Each wall is flat, endless, passes through zero and stands at right angles to its row. A trip goes straight from one point to another. List the walls that it crosses, first one first.

Walls:
(1): [-0.30  0.38 -0.47]
(2): [ 0.06 -0.10 -0.98]
(3): [0.12 0.13 0.42]
(4): [-0.09 -0.27  0.58]
(5): [ 0.31  0.49 -0.48]
(6): [-0.74 -0.34 -0.44]
Trips:
[0.08 0.66 0.30] to [0.31 0.04 0.15] -> 4, 1
[-0.19 -0.17  0.17] to [0.87 0.18 0.57] -> 6, 5
[0.33 0.07 0.60] to [ 0.12  0.55 -0.15] -> 5, 4, 1, 2
[-0.13 -0.25  0.07] to [1.15 0.05 0.38] -> 3, 6, 5

Walls:
(1): [ 0.44  0.14 -0.45 -0.82 -1.11  0.29  0.40  0.34]
(2): [-0.33 -0.12 -0.48 -0.25  0.37 -0.13 -0.08  0.57]
(3): [ 0.44 -0.13 -0.38 -0.34  0.21  0.64  0.10  0.15]
Trips:
[ 0.44  0.64 -0.18 -0.15 -0.06  0.61  0.47  0.11] to [-0.62 -0.13  0.25  0.06 -0.33 -0.30  0.26 -0.46] -> 3, 1
[-0.76  0.82 -0.38 -0.03  0.18  0.17  0.14 -0.15] to [-0.40  0.26 -0.06  0.99 -0.55  0.20  0.47  0.63] -> 1, 2
[ 0.06  0.29  0.29 -0.08  0.41 -0.66 -0.51  0.79] to [-0.09  0.66  0.82  0.00 -0.40  0.56 -0.11 -0.97] -> 2
[ 0.25  0.31  0.02  0.38  0.60  0.14 -0.45  0.55] to [-0.08  0.22 -0.25 -0.19  0.10  0.76 -0.81  0.32] -> 1
[-0.23 -0.63 -0.59 -0.62 -0.01 -0.05  0.31 -0.49] to [ 0.22  0.06  0.24 -0.53 -0.74 -0.12  0.15 -0.13] -> 2, 3
[ 0.56  0.08  0.40 -0.02  0.13 -0.60  0.16  0.05] to [ 0.14  0.28  0.35 -0.25  0.47  0.23 -0.30 -0.89] -> 3

Walls:
(1): [-0.11 -0.15 -0.60  0.27 -0.72  0.46 -0.15 -0.60  0.28  0.07 -0.21 -0.64]
(2): [-0.21  0.43 -0.01  0.09 -0.03 -0.21 -0.81  0.42  0.84  0.15  0.42 -0.17]
(3): [ 0.59 -0.44  0.11 -0.37 -0.62  0.72 -0.24  0.36  0.14  0.34  0.15  0.35]
(4): [-0.15  0.46 -0.12 -0.27 -0.60 -0.97  0.21  0.03 -0.17  0.34 -0.85  0.33]
(5): [-0.09 -0.06  0.05 -0.08 -0.16 -0.85 -0.73  0.08  0.22  0.23 -0.19 -0.07]
(6): [ 0.83  0.19  0.10 -0.13  0.19  0.23  0.10 -0.02 -0.36 -0.27 -0.43  0.35]
Trips:
[-0.93  0.11  0.21  0.01 -0.43  0.19 -1.01  0.10 -0.14  0.36  0.49 -0.22] to [ 0.50 -0.17  0.30 -0.31 -0.42  0.37  0.42 -0.08  0.47  0.52  0.56 -0.25] -> 5
[ 0.27 -0.19  0.40 -0.68  0.57  0.05 -0.34  0.15  0.07  0.43 -0.79  0.23] to [ 0.36 -0.49 -0.23  0.52  0.23 -0.50 -0.42  0.38  0.01  0.22  0.51  0.46] -> 2, 4, 6
[ 0.47  0.12  0.25 -0.37  0.34  0.50  0.49  0.40 -0.40  0.33 -0.14  0.87] to [-0.07  0.72  0.92  0.31 -0.55 -0.86  0.57 -0.62 -0.31 -0.29 -0.83 -0.29] -> 3, 5
[-0.09  0.00  0.34 -0.24 -0.01  0.00  0.28 -0.54 -0.89  0.30  1.04  0.91] to [-0.05 -0.32  0.26  0.18  0.09  0.03  0.22  0.45  1.20 -0.83 -0.28  0.10] -> 6, 2
[ 0.77  0.00  0.23 -0.51 -0.80 -0.23  0.34 -1.00  0.33  0.11  0.24  0.12] to [-0.95 -0.47 -0.15 -0.56 -0.14  0.82 -0.08 -0.14  0.64  0.06  0.42 -0.46] -> 5, 6, 4, 2

Walls:
(1): [-0.39  0.53  0.38 -0.31 -0.42  0.10  0.12 -0.20 -0.62 -0.27 -0.07  0.54
  0.04  0.07 -0.38 -0.05  0.56 -0.40 -0.11  0.33]
(2): [ 0.85  0.27  0.35  0.17  0.36  0.82 -0.17 -0.93  0.34 -0.29  0.56  0.48
 -0.33  0.12  0.07  0.68  0.54  0.12 -0.60 -0.49]
(3): [-0.74  0.08 -0.68  0.60 -0.08  0.12 -0.09  0.65  0.53  0.18 -0.56  0.24
  0.31  0.04 -0.20 -0.49  0.15  0.09 -0.84 -0.07]
(4): [-0.24 -0.02 -0.58  0.29  0.20 -0.82 -0.08 -0.57 -0.23 -0.55 -0.99  0.04
 -0.01 -0.26  0.40  0.27  0.15  1.10  1.05  0.54]
(5): [-0.14 -0.60  0.63 -0.07 -0.06  0.39  0.28  0.03  0.68  0.80 -0.50  0.05
 -1.01 -0.34  0.92 -0.39 -0.55  0.08  0.05 -0.20]
(6): [-0.31  0.29 -0.38  0.01 -0.90  0.52  0.18  0.77 -0.15 -0.39 -0.08 -0.60
  0.66 -0.50 -0.14  0.04 -0.03  0.02  0.21 -0.14]
Trips:
[ 0.43 -0.21 -0.44  0.45 -0.53  0.22 -0.89 -0.12  0.12 -0.52  0.26  1.28
 -0.22  0.35 -0.58  0.22 -0.66 -0.03  0.57  0.14] to [-0.27  0.00  0.48  0.34 -0.03 -0.28  0.09 -0.48  0.01  0.70 -1.00  0.31
  0.08  0.19  0.03  0.25 -0.47  0.01 -0.05 -0.67] -> 3, 5, 1, 2
[ 0.52 -0.33  0.12  0.36 -0.01  0.49 -0.37  0.37  0.02 -0.01 -0.08  1.21
 -0.47  0.68  0.46 -0.01  0.29  0.37 -0.10 -0.38] to [ 0.59  0.24 -0.01 -0.05 -0.28 -0.04 -0.29  0.21  0.93 -0.64 -0.29  0.37
  0.23  0.23  0.10 -0.67  0.71  0.43 -0.15 -0.23] -> 4, 5, 6

Walls:
(1): [ 0.42 -0.79 -0.29  0.26 -0.40  0.18  0.07 -0.09  0.18 -0.31 -0.39 -0.07
  0.19  0.44 -0.25 -0.29 -0.63 -0.23  0.57  0.43 -0.13 -0.02  0.51  0.61
 -0.49  0.32 -0.24  0.34 -0.20 -0.51 -0.38  0.34 -0.37  0.11 -0.82  0.03
  0.39  0.07  0.16  0.43  0.24 -0.36  0.98  0.39  0.36 -0.31  0.24 -0.27]
(2): [-0.68 -0.70 -0.55 -0.27 -0.35  0.53 -0.57 -0.03  0.00  0.12  0.64  0.29
 -0.23 -0.55  0.04 -0.21 -0.41  0.00  0.00  0.14 -1.63  0.21 -0.45  0.16
 -0.19  0.35 -1.42  0.11  0.41  0.45 -0.40 -0.03 -0.31  0.23 -0.14 -0.03
 -0.56 -0.09  0.29  0.40  0.11  0.21  0.38  0.20 -0.76  0.72 -0.23  0.32]
(3): [-0.48 -0.23  0.26  0.44  0.24 -0.10 -0.86 -0.81  0.99  0.92  0.18 -0.77
 -0.17  0.21 -1.44 -0.38  0.40  0.51  0.56 -0.36  0.54  0.64 -0.19 -0.04
  0.23 -0.06 -0.31 -0.09  0.34  0.76 -0.48  0.03 -0.91  0.48  1.00 -0.17
  1.02 -0.05 -0.33  1.43  0.40  0.61 -0.10  0.25 -0.18 -0.18  0.43  0.39]
(4): [ 0.52 -0.70  0.07 -0.37  0.36 -0.28 -0.33 -0.16  0.33  0.25  0.10  0.27
  0.44  0.32  0.11  0.04  0.32  0.65  0.44 -0.24 -0.57 -0.25 -0.12 -0.15
  0.17 -1.19  0.10 -0.55  0.28 -0.40  0.67  0.51  0.20 -0.02 -0.08 -0.94
 -0.45  0.01  0.34 -0.54  0.01  0.15 -0.66 -0.24  0.74  0.13  0.23  0.47]
(5): [-0.40  0.45  0.06 -0.18  0.00  1.29 -0.19  0.08 -0.07 -0.58 -0.56 -0.54
  0.96  0.54 -0.32  0.91 -0.04  0.26 -0.10 -0.29 -0.51  0.07 -0.71 -0.12
 -0.20 -0.09  0.22 -0.25  0.67 -0.34  1.42  0.86 -0.49  0.42 -0.28 -0.17
 -0.45  0.46 -0.11  0.27  0.38  0.55 -0.71 -0.48  0.18 -0.52 -0.46 -0.11]
(6): [ 0.20 -0.30  0.13  0.18 -0.85  0.32 -0.25  0.04  0.50  0.24  0.42  0.43
 -0.27  0.13  0.43 -0.07  0.09  0.12 -0.24 -0.76 -0.19  0.11 -0.44 -0.65
 -0.03 -0.22  0.19 -0.23 -0.06 -0.77  0.20 -0.42  0.53 -0.03 -0.53 -0.53
  0.29 -0.35  0.06 -0.44  0.71  0.78 -0.15 -0.08 -0.08 -0.19  0.36  0.52]
(7): [-0.34  0.12  0.17  0.23 -0.06  0.10 -0.16 -0.18 -0.44 -0.22  0.34 -0.45
 -0.63  0.27  0.03  0.12  0.52 -0.21 -0.23 -0.03  0.17  0.25  0.46 -0.51
 -0.02  0.56  0.40  0.39 -0.09 -0.49 -0.06 -0.14 -0.23  0.10 -0.22  0.85
  0.38  0.32 -0.10 -0.23 -0.06 -0.30 -0.32 -0.59 -1.06  0.23 -0.46 -0.68]
(8): [ 0.10 -0.53 -0.01 -0.24  0.09  0.09 -0.36  0.09 -0.20 -0.73 -0.19 -0.25
  0.95 -0.32 -0.18  0.02  0.60 -0.04 -0.09  0.17 -0.57  0.48 -0.01  0.36
 -0.03  0.68  0.68 -0.53 -0.51  0.21 -0.21  0.27  0.16 -0.01  0.61  0.69
  0.30  0.34  0.09 -0.28  0.10  0.22  0.11  0.07 -0.21  0.45 -0.11 -0.50]
(9): [-0.01 -0.67 -0.48  0.14 -0.34 -0.26 -0.72 -0.16 -0.59 -0.16 -0.11  1.25
 -0.49 -0.25 -0.14 -0.22  0.62  0.10 -0.46 -0.40 -0.01  0.88  0.16  0.59
 -0.32 -0.61 -0.73  0.10 -0.34 -0.67  0.21 -0.17 -0.20 -0.07  0.41 -0.14
 -0.56 -0.10 -0.36  0.00  0.47 -0.37 -0.05  0.71  0.12  0.07  0.04  0.44]
Trips:
[ 0.39 -0.36 -0.03  0.00 -0.16 -0.21 -0.08  0.96 -0.84 -0.77 -0.09  0.07
  0.12  0.66  0.03  0.34  0.15 -0.05 -0.45  0.71  0.13  0.28 -0.63  0.95
  0.48  0.43  0.04 -0.10  1.61 -0.79 -0.06 -0.30 -0.46  0.41 -0.03 -0.05
  0.27  0.46 -0.95  0.35  0.00 -1.16 -0.48  0.08 -0.80  0.42  0.88 -0.14] to [-0.34 -0.17 -0.76  0.25 -0.02 -0.24 -0.11  0.70 -0.60 -0.36  0.00  0.43
 -1.10  0.12  0.75  0.50  0.58  0.34 -0.16 -0.28  0.01  0.77  0.26  0.90
 -0.49  0.01 -0.01  0.15  0.12 -0.79 -0.65 -0.60 -0.16 -0.21  0.09  0.40
 -0.31 -0.52 -0.31  0.79 -0.59  0.66  0.48 -0.03  0.73 -0.04  0.03 -0.52] -> 5, 8
[ 0.61  0.16 -0.55  0.12 -0.58 -0.32 -0.09  0.46 -0.06  0.07 -0.78  0.29
  0.15  0.40 -0.22 -0.33 -0.09  0.79  0.03  0.08 -0.83  0.26 -0.54 -0.15
  0.54 -0.36  0.43 -0.56 -0.49  0.01  0.38  0.43  0.12  0.20 -0.22  0.36
  0.24 -0.33 -0.78 -0.22  0.27  1.01 -0.12 -0.06 -0.46  0.11  0.12  1.12] to [-0.33  0.90  0.48  0.40 -0.02  0.16 -0.39  0.01  0.13 -0.38 -0.27  0.34
  0.43  0.60 -0.39  0.34  0.70 -0.70 -0.42 -0.15  0.12 -0.24  0.55  0.37
  0.59 -0.08 -0.02 -0.29  0.30 -0.48  0.07 -0.12 -0.07 -0.83  0.03  0.83
 -0.52  0.10  0.71  0.21 -0.21  0.02  0.44  0.30 -0.62 -0.01  0.36 -0.05] -> 2, 3, 7, 4, 6
[ 0.66  0.47 -0.25  0.09  0.40  0.27  0.15 -0.39  0.46  0.26  0.15 -0.12
  0.43  0.23 -0.51  0.84 -0.14  0.22 -0.35 -0.59 -0.42 -0.16  0.37  0.56
  0.11 -0.29  0.00  0.16  0.16  0.12  0.06  0.29  0.53  0.25 -0.04  0.66
  0.57 -0.05 -0.42 -0.49  0.41  0.86  0.11  0.05  0.15  1.12  0.50 -0.36] to [-0.32  0.53 -0.12  0.80  0.21  0.31 -0.90 -0.39  0.25 -0.07 -0.14 -0.34
 -0.18  0.30  0.59  0.33  0.02  0.04 -0.21 -0.98  0.16 -0.03 -0.21  0.21
  0.02  0.31  0.54 -0.56  0.42 -0.08 -0.18  0.38 -0.60  0.34  0.26 -0.57
  0.12 -0.46 -0.35  0.10 -0.15  0.50  0.33  0.34  0.13 -0.55  0.04 -0.01] -> 8, 4
[ 0.02 -0.11  0.30 -0.20  0.27 -0.30 -0.36 -0.61  0.28 -0.58  0.38 -0.93
 -0.24 -0.38  0.52 -0.07  0.11  0.08  0.56  0.37 -0.52  0.19 -0.04  0.52
 -0.25  0.83  0.63  0.17  0.29  0.09  0.20  0.66  0.12 -0.24  0.39  0.40
  0.09  0.01 -0.89  0.16 -0.34  0.33  1.05  0.17  0.33  0.35 -0.24 -0.16] to [-0.24 -0.65  0.22  0.19  0.25  0.25 -0.07 -0.40 -0.34  0.47  0.61 -0.43
  0.36  0.62  0.43 -0.03 -0.69  0.89  0.41  0.40  0.01 -0.15  0.34  0.55
 -0.08  0.20  0.60 -0.11  0.22 -0.23 -0.17  0.09 -0.94  0.16  0.71 -0.40
 -0.17 -0.10 -0.73 -0.89  0.03 -0.03  0.04 -0.62  0.61 -0.28 -0.26  0.16] -> 5, 4, 2, 7
